Rows are points. The window is the flat piece filled in between its corners: a triangle in 3 columns, a solid with four corners in 4, and so on. A path goes straight from each point to the next, and from the last back to the first. List the points from which the path goes on through the window.

Window (4 x 4):
-3  -51  34  19
89  25  85  5
-12  -33  -38  -2
-56  -3  -23  -7
Path:
(1): -10  -5  -25  45
(2): -20  -26  -9  -29
(3): -15  -20  15  -67
(4): -16  6  1  17
(5): 49  37  27  47
(6): 58  9  46  -26
(7): 13  -23  18  -15
(8): 9  1  -4  35
Through the window after points: 1, 3, 7

Window (8 x 8):
44  -33  -43  -19  12  -52  -25  -3
32  -76  -22  -55  52  20  80  -11
27  95  7  30  -57  -8  -4  19
17  -11  -16  53  -65  -29  -42  10
53  47  10  16  -29  39  -34  34
-30  -59  -47  -37  14  -26  -28  -7
13  31  -7  62  5  -17  -34  13
50  56  91  0  -15  15  20  32
Path:
(1): 13  -17  -12  -20  6  5  -37  -76
(2): 24  -8  29  6  3  -3  4  -68
(3): 14  -8  -20  -4  20  -31  42  77
(4): 6  -64  -37  -18  27  -16  -6  52
(5): 19  -41  -6  -20  18  8  -23  -56
(6): 14  -26  -2  -10  1  -10  2  -45
(7): -4  -38  -30  -4  2  -45  30  67
(8): 20  27  6  34  -31  -4  -7  47
(9): 25  34  15  34  -30  12  -27  -22
(10): 43  31  15  22  -18  36  -37  -45
(11): 32  21  -7  18  -8  1  -12  50
(12): 0  -25  -26  -16  1  -11  -7  32
Through the window after points: 10, 12

Window (9 x 9):
-43  23  -102  26  35  2  -40  38  -4
33  5  53  56  -15  47  3  -33  -13
16  -8  29  -45  -42  50  -16  -22  -24
45  -20  23  -10  -13  -5  -4  -84  -25
-120  -32  -62  41  52  -19  -38  58  8
56  -19  23  -11  -36  -1  41  -3  -4
30  -3  37  -8  55  41  21  -20  -14
-80  48  -34  10  34  -51  -52  54  2
-57  33  -36  3  3  11  31  -25  11
Path:
(1): -28  2  -22  2  10  -10  10  10  -57
(2): -14  2  -17  16  24  3  26  5  -46
(3): -5  2  -18  13  26  -2  -12  -1  42
(4): 21  -1  26  26  -6  30  -26  -40  45
(5): 8  1  23  33  -5  20  18  -21  -57
(6): 5  -5  4  -4  17  11  23  -2  -40
(7): 19  2  20  7  21  21  -23  -4  70
(8): -8  6  12  -7  34  -4  -30  -6  84
(9): -17  14  0  30  5  10  5  0  -91
(10): -76  3  -48  15  29  -12  -6  37  -60
(11): -49  9  -42  22  27  -9  -44  20  55
(12): 6  -2  -20  -3  5  13  -23  10  83
Through the window after points: 4, 6, 8, 10

Window (11 x 11):
11  71  -1  24  28  -44  -10  -16  45  -12  16
63  -15  -34  8  -61  58  -15  36  0  -52  -6
-44  51  -66  59  21  2  73  -39  -24  -48  -9
-3  49  4  -59  -65  -12  26  -16  8  -73  2
9  37  45  -18  -48  -2  6  20  -41  60  7
-60  64  -47  -58  -17  -11  -35  24  -13  59  19
63  68  67  28  29  65  -20  10  4  -7  -18
-37  -15  -1  52  17  50  -22  32  -72  -13  23
-72  26  25  -39  -17  10  90  -31  29  -3  4
-36  -11  -59  -77  11  -4  37  -35  -58  48  8
42  61  31  0  89  16  17  60  -21  44  8
Path:
(1): -35  57  4  -14  12  -1  36  -12  -20  31  36
(2): -61  36  25  -17  6  -33  13  2  -22  32  -73
(3): -26  0  -22  -16  6  -48  9  28  -23  2  -50
(4): -18  42  -30  -3  2  -1  24  0  -15  7  38
(5): -29  40  -36  -11  -12  24  15  -8  -26  4  83
(6): -38  4  -18  -20  0  -24  -5  24  -27  4  -68
(7): -22  19  -2  3  25  0  -2  14  -25  33  -26
(8): 8  29  -3  11  27  36  21  -2  -26  41  49
(9): 6  23  -44  -43  -5  19  39  -38  -52  36  87
(10): -42  -2  -28  -52  15  -8  19  -3  -33  21  -45
(11): -15  23  -12  -28  7  -21  12  3  -28  21  -28
(12): -1  31  -17  -26  6  18  22  -18  -17  28  54
(13): -12  53  2  -23  -12  17  31  -9  -10  -3  34
(14): -35  27  19  -22  16  -26  5  2  -14  -17  -53
(15): 9  34  18  12  7  -6  13  5  2  -33  -31
(16): 17  45  15  2  2  23  29  -19  1  -11  48
Through the window after points: 9, 11

Window (14 x 14):
0  -10  -10  34  -34  59  53  -65  -18  41  14  -15  -49  3
-21  -71  76  -7  -11  -16  -29  -28  -32  -13  -11  11  23  10
61  -11  48  -37  -34  -53  34  88  -26  55  48  35  64  11
-40  -16  -19  61  -25  11  16  -13  -55  56  -13  -1  -1  5
-7  51  18  22  -61  10  -33  52  -85  -60  28  -38  -20  13
16  50  3  -59  -10  7  -68  -54  -38  4  23  -35  -24  35
83  -17  11  -7  -38  -95  -32  10  -54  -11  28  32  -2  33
16  33  -1  32  -14  9  -36  -62  -13  -56  -55  -45  16  11
-15  -59  13  53  -76  -5  -25  27  -14  -7  11  -39  41  18
-27  -20  -17  -60  2  6  39  -94  -96  23  14  -94  43  1
22  25  -55  -13  -9  -13  38  -13  -2  10  -66  -96  -48  9
22  10  -22  3  61  94  -59  43  -22  -49  21  14  -11  -13
-40  -31  -9  -15  -31  -21  -8  17  -6  -57  -4  16  51  -3
-83  -25  17  49  29  -9  12  -56  -16  -22  47  -33  13  -6
Path:
(1): -14  -24  6  7  -29  -5  -43  -37  -27  4  9  -34  -2  -73
(2): 7  -8  -5  -1  -19  -21  -17  -18  -12  12  -7  -10  13  -64
(3): -14  -36  -2  1  6  15  23  -1  -18  4  7  -3  28  92
(4): 2  -20  8  -7  2  -4  -4  10  -34  -20  9  8  23  56
(5): 13  -18  7  3  -39  -22  -35  -4  -28  -17  9  -9  6  -54
(6): 10  -7  5  3  -24  -12  -7  -14  -29  2  1  -24  -4  -20
(7): 2  -20  7  3  -13  6  11  -11  -28  -14  -11  -18  5  89
(8): -7  -9  2  5  -28  4  -18  -8  -30  -10  11  -26  10  44
(9): 3  -2  25  7  -41  -16  -38  -19  -24  8  21  -35  7  -82
(10): 1  -12  6  -3  -28  -16  -13  5  -32  7  14  -17  22  -55
(11): 8  -17  7  -10  -7  2  27  22  -36  -4  14  7  34  112
(12): -14  -21  16  10  -6  0  -9  -26  -35  -27  -7  -14  5  50
Through the window after points: 4, 6, 8, 10

Window (14 x 14):
-10  34  16  95  -33  91  -23  -10  20  5  12  -56  51  12
-32  34  0  11  -90  1  26  -23  -48  21  31  -5  13  49
3  -2  48  -11  -25  -4  -21  -56  -36  27  3  6  -34  -5
48  63  1  -70  -19  -51  -102  6  53  38  -1  -8  -14  36
19  36  1  -51  0  -29  5  12  -49  -37  18  -30  -38  26
-14  -24  -25  28  9  -28  -56  10  42  21  33  -21  39  22
64  42  -16  -47  22  -35  -40  -4  38  62  75  0  -65  46
-40  -32  46  34  -62  94  38  10  37  -11  4  -11  48  37
46  63  3  -17  23  -54  -66  50  7  38  23  66  -34  25
-19  48  49  18  -16  -11  63  -61  1  -15  4  -7  32  37
46  21  49  -37  -24  -18  49  -12  -71  45  12  -21  40  23
-26  6  -44  27  -22  99  8  -40  22  4  -9  7  72  7
-41  4  34  36  -32  99  -29  -37  9  -31  67  -2  99  30
27  -17  -7  73  -77  66  -5  -30  46  -47  35  2  74  -4
Path:
(1): 39  6  0  6  -10  2  -27  -26  -24  9  -9  -11  30  82
(2): 5  8  11  28  -13  27  -36  -24  5  8  11  -11  19  48
(3): -11  23  6  0  -34  15  -12  -3  21  17  32  -18  34  -27
(4): -27  38  7  -20  -35  -3  18  1  36  17  40  -18  5  -53
(5): 25  -2  3  2  -16  13  -22  -25  -13  -16  14  12  27  65
(6): 46  -4  12  21  -7  34  -20  -39  -24  2  -11  -16  34  95
(7): -19  26  17  6  -33  15  4  -3  3  17  37  -14  32  -24
(8): 10  23  22  -13  -14  4  -18  4  25  25  39  -19  18  -5
(9): 36  12  -9  10  -7  10  -40  -33  8  -2  5  8  19  70
(10): 33  -19  -14  10  -1  13  -55  -5  11  9  -3  7  2  106
(11): -9  57  22  -24  -40  19  3  2  8  21  63  -20  34  -68
(12): -12  35  16  -17  -14  1  -10  1  1  24  22  -16  5  8
(13): 13  27  9  -6  -12  2  -14  -16  -6  19  10  -9  -1  58
(14): 37  -4  27  -2  -10  16  -33  -43  -20  -1  -9  -13  6  110
(15): -7  41  15  -6  -35  -7  -8  6  12  8  39  -8  17  -13
(16): 8  15  23  -4  -26  8  11  -3  4  25  41  -12  25  0
Through the window after points: 2, 6, 16

Window (14 x 14):
-1  -7  66  77  8  -30  -6  1  -46  2  -14  -19  47  -27
-60  36  -3  15  -16  -11  20  -25  -17  -13  -29  5  -8  33
13  22  -11  12  53  26  23  -30  -17  -19  -3  -22  -25  -29
-3  7  -11  -38  -35  -15  -45  -45  -70  14  -41  -13  76  9
-8  -41  9  -19  4  -2  1  -41  18  -47  -23  21  19  60
7  42  -19  24  -22  -24  -57  -27  -10  -41  -57  27  40  10
17  16  42  80  22  61  -45  3  6  33  43  -110  -15  -22
-15  5  33  -7  19  -11  -70  28  -46  -23  -49  17  -3  16
47  60  32  14  -19  -13  39  9  -9  14  -46  15  16  63
3  11  32  -21  -38  -52  -21  -29  -23  -38  18  23  6  14
-11  49  17  4  -37  77  26  -16  -38  -36  -37  12  31  -34
-17  -13  -15  -12  7  -4  -37  -27  -17  15  33  58  49  31
-41  -13  6  -46  53  -30  -18  2  71  -19  40  -13  33  11
-48  -81  -88  -64  38  -35  57  41  67  -81  115  1  24  55
Path:
(1): 8  -22  8  -20  -46  -39  0  1  17  32  -29  -3  -16  -17
(2): -8  -33  27  0  -45  2  -13  4  -10  22  -35  16  1  -12
(3): -8  42  18  26  45  -16  -30  -23  -13  -62  21  -24  57  54
(4): -13  25  27  -3  37  -9  -43  -21  -28  -36  26  -1  46  26
(5): -5  -11  -8  -4  -9  -22  -11  -12  2  6  -5  6  23  20
(6): 19  -49  -19  -21  -24  0  -21  15  48  10  -27  -1  -4  -4
(7): -30  63  42  36  43  -11  23  -29  -35  -57  38  18  25  51
(8): -21  34  20  9  29  12  -30  -19  -39  -59  -1  -5  39  32
Through the window after points: none

Window (14 x 14):
-4  -20  12  1  12  -46  13  54  14  14  -49  28  40  -32
30  -7  53  54  22  -37  -5  23  15  -26  -30  -37  22  16
63  -6  17  -31  -49  -17  12  -21  -4  -19  24  30  51  47
26  -18  -45  39  11  14  -70  70  -45  -3  31  16  -28  -50
6  38  -76  8  -67  -91  -49  27  1  34  55  20  13  37
49  13  -40  -6  -46  -17  -63  -96  3  44  -37  17  -21  71
-93  22  32  46  -13  -36  -24  13  -26  -21  -15  41  31  -31
-26  -23  42  40  -107  -27  -30  19  -26  60  20  29  -57  -13
40  10  -44  91  66  -38  -20  -12  -14  27  40  -14  -48  -34
-1  74  39  33  32  -31  42  15  3  34  19  -29  -23  -1
-13  12  0  34  26  28  5  -6  37  -36  24  15  -20  -10
-21  -12  -12  4  44  -32  -28  19  -7  32  18  27  -13  19
37  -61  -70  20  -35  -37  -67  -8  -53  -48  -4  -46  -23  -17
40  4  28  17  -3  -73  -10  -5  -6  -32  -53  11  -23  21
Path:
(1): 5  -22  -30  62  -9  -21  17  29  -36  -12  -15  11  7  6
(2): 19  11  -31  34  -29  -15  7  44  -50  1  -28  7  -9  47
(3): 14  -15  14  -2  -14  -39  -56  -25  20  0  9  15  1  -23
(4): 18  5  52  -4  -3  -61  -63  -40  43  0  29  -13  -13  -25
(5): 6  4  -6  51  -8  -22  5  23  -23  -14  -24  8  -1  7
(6): 0  -24  -37  50  -11  -12  9  46  -38  1  -12  2  4  21
(7): 11  6  12  2  -6  -45  -56  -23  15  -6  23  -9  -5  -34
(8): 15  29  37  -19  -20  -49  -72  -23  28  -12  14  -16  2  -19
Through the window after points: none

Window (14 x 14):
10  2  14  -44  43  -84  -6  -28  53  8  21  82  51  26
-27  -3  -13  -76  51  21  -13  3  -8  32  -40  43  11  38
-17  37  6  61  31  -11  35  -45  58  -57  36  23  28  10
-17  -11  77  -38  55  5  -53  38  28  -75  -13  -46  22  -69
45  -68  19  43  -22  -25  -22  10  8  30  3  -25  53  75
64  -56  59  -5  -50  -1  -50  10  62  56  -15  26  8  -3
45  16  12  -54  72  19  -50  10  37  -52  45  -13  12  12
56  11  -17  -63  48  -18  -54  -57  49  22  -38  -21  -31  -10
22  -14  12  -6  62  8  -52  -7  76  9  45  -54  0  -34
1  7  11  -33  -54  -27  21  -2  -14  4  36  -44  63  -6
-15  -51  25  -2  109  53  -34  -68  -18  -36  -3  19  55  21
26  1  -14  43  10  8  67  19  -74  -27  -2  -4  -38  -54
-42  -43  -17  -25  -52  3  -36  17  -83  -19  -1  -30  10  -21
7  62  25  2  27  -15  -57  -11  -49  -5  -13  -32  -6  -83
Path:
(1): 30  27  -54  21  -11  -18  -25  34  9  -4  -20  34  72  -48
(2): -9  -11  61  -44  33  -14  -5  -47  -22  -7  12  -18  -15  17
(3): 1  -12  40  -25  41  -12  -24  -19  15  -22  4  -24  -7  -6
(4): 24  19  -8  -14  35  8  -34  -6  46  -29  -18  0  35  -39
(5): 37  -18  -18  13  12  5  -32  26  11  10  -14  -1  66  -14
(6): -3  -10  54  -17  28  -21  -29  -38  7  6  24  -34  -35  20
(7): -16  9  47  -18  26  -23  -24  -34  -2  -5  15  15  -21  8
(8): 44  23  -24  -21  31  -45  -25  11  14  2  -7  11  78  -53
(9): 36  -5  -7  -6  9  13  -34  7  17  -7  -25  -12  21  -30
(10): -10  -11  85  -3  12  -7  -16  -32  -25  20  52  -36  -38  5
(11): -27  -8  79  -9  -10  -11  7  -6  4  -12  35  -46  -8  18
(12): 36  -11  -53  -22  18  -2  -30  -1  -8  -16  -12  6  80  -41
(13): 9  10  -16  -19  48  -3  -22  -4  20  -9  -1  4  31  -14
(14): 15  8  32  -36  44  -22  -12  -33  9  -26  23  0  -14  17
(15): -6  -19  38  -33  27  -15  -28  -14  -7  14  21  -8  -6  31
(16): 19  6  -44  17  -1  22  15  1  21  -32  -14  -13  82  -52
Through the window after points: 3, 5, 7, 11, 15

Window (14 x 14):
-50  7  35  12  53  -16  -58  -64  -8  16  -41  33  -5  -17
-2  20  24  16  -60  -13  -49  -34  3  -49  9  31  37  -15
-51  31  47  12  -48  17  -23  -36  -47  6  -11  -25  6  -34
-9  52  49  0  -24  -13  6  4  31  10  -28  -28  62  -4
63  -2  22  10  -11  6  -42  33  -3  49  27  -63  -12  -4
21  -2  -68  10  63  15  25  -121  27  18  -74  16  36  47
-15  20  7  -68  77  -39  3  -50  -40  -31  -28  -67  -85  57
-10  51  0  -4  -2  26  12  70  -27  34  5  15  26  -18
-20  4  16  18  -3  -61  21  -2  3  1  -5  -6  -31  43
-8  -31  -64  -21  -51  -52  -54  -14  -3  29  6  42  43  51
17  40  31  -28  23  -30  66  -32  -44  4  -11  4  46  1
-2  -55  80  -26  -21  48  11  -70  45  -37  77  -63  31  -19
3  46  78  -25  -57  15  -12  -35  2  11  13  42  22  3
12  -101  4  -51  -43  9  -33  1  -10  -26  -36  11  5  35
Path:
(1): 0  -10  -8  -51  -25  -11  12  -54  30  14  -15  3  -18  -55
(2): -5  -2  -19  -27  -30  -29  -4  -27  10  24  -9  16  10  -5
(3): -5  2  3  -6  -18  -14  -24  -9  -25  7  5  10  39  34
(4): -10  10  53  8  -5  9  -11  -19  -9  2  4  -27  36  23
(5): -1  2  11  -35  -20  -17  8  -30  44  -6  -5  3  9  -43
(6): -8  -5  17  -35  -9  15  3  -38  28  -5  -5  -8  -18  -44
(7): -3  8  45  8  1  5  -8  -33  -17  -6  -2  -12  27  23
(8): -2  25  38  39  -8  27  -20  -8  -39  -7  9  -2  44  59
(9): -19  24  5  -36  -17  -22  11  0  -1  25  -17  -1  7  -45
(10): 8  8  -22  -26  -15  -25  7  -7  11  18  -27  -10  -15  -37
(11): -18  -1  26  5  30  0  -14  -9  -32  -9  -7  -34  34  62
(12): -8  12  55  26  -9  21  -7  -17  -35  10  12  -32  39  28
(13): 1  12  13  -34  -25  -16  -12  -24  18  6  -10  -17  -8  -42
(14): 8  0  1  -10  -11  -15  9  -32  11  15  -14  -10  -9  -18
(15): -23  12  15  5  18  2  -18  -2  -43  -7  -12  -7  67  72
(16): -27  22  44  23  9  6  -36  -24  -39  -3  -20  2  27  38
Through the window after points: 2, 4, 8, 12, 16

Window (14 x 14):
-38  -6  65  79  -23  17  -56  -5  -38  -47  49  27  -19  -26
66  -73  -6  -55  23  -31  -3  -4  10  -76  -69  22  36  -9
-1  -40  -15  -64  -7  -9  -13  46  -13  -21  -93  -19  5  -3
-42  44  -36  3  -5  12  26  -37  14  33  53  74  -10  10
-26  -20  92  68  14  4  15  -1  -2  10  58  -23  11  -12
22  23  -20  0  12  -31  -22  -39  -37  88  32  63  -43  20
79  -17  6  -34  -24  18  10  2  23  -56  -75  -29  -31  -21
25  30  -29  3  -6  41  -37  -13  -20  56  52  33  42  -1
-12  -12  91  58  -26  -11  -47  44  56  -4  31  35  1  -41
59  14  -5  -60  15  -63  -16  42  10  -95  -61  -46  14  -5
-16  -5  -54  30  -35  -27  -36  -62  16  53  40  6  2  4
-8  -15  73  44  -80  -27  11  21  -30  -9  63  23  15  -48
66  -54  -38  2  2  -20  11  78  8  -69  -47  -12  -9  17
-2  46  -5  68  -23  -13  -3  -37  -17  50  -13  54  34  21
Path:
(1): -3  -5  16  -15  -50  -8  -15  -7  -11  -4  16  16  4  63
(2): 22  -12  -5  -5  -30  -13  -9  -12  10  0  3  1  1  20
(3): 25  -4  -15  13  30  -29  -1  14  -5  2  -27  22  11  -78
(4): 7  -6  -5  46  19  -31  -12  -10  0  23  3  3  -1  -107
(5): 2  0  46  -3  -36  1  -22  23  24  -28  11  23  13  65
(6): 1  -3  40  -4  -36  2  -15  -25  11  -2  19  39  26  44
(7): -4  15  -31  27  32  -17  -8  -9  -18  25  4  17  -20  -78
(8): -7  2  1  38  16  -29  17  18  22  -11  23  0  7  -110
(9): 7  -8  44  25  -31  -3  -32  8  9  0  14  34  9  9
(10): 24  -19  2  -44  -33  -7  -14  -5  10  -23  -17  7  -6  42
(11): 13  -8  -11  -3  8  -5  6  6  1  -16  -31  16  4  -35
(12): 21  -2  -10  33  12  -16  0  0  -20  12  -2  23  -3  -59
Through the window after points: 4, 8, 10
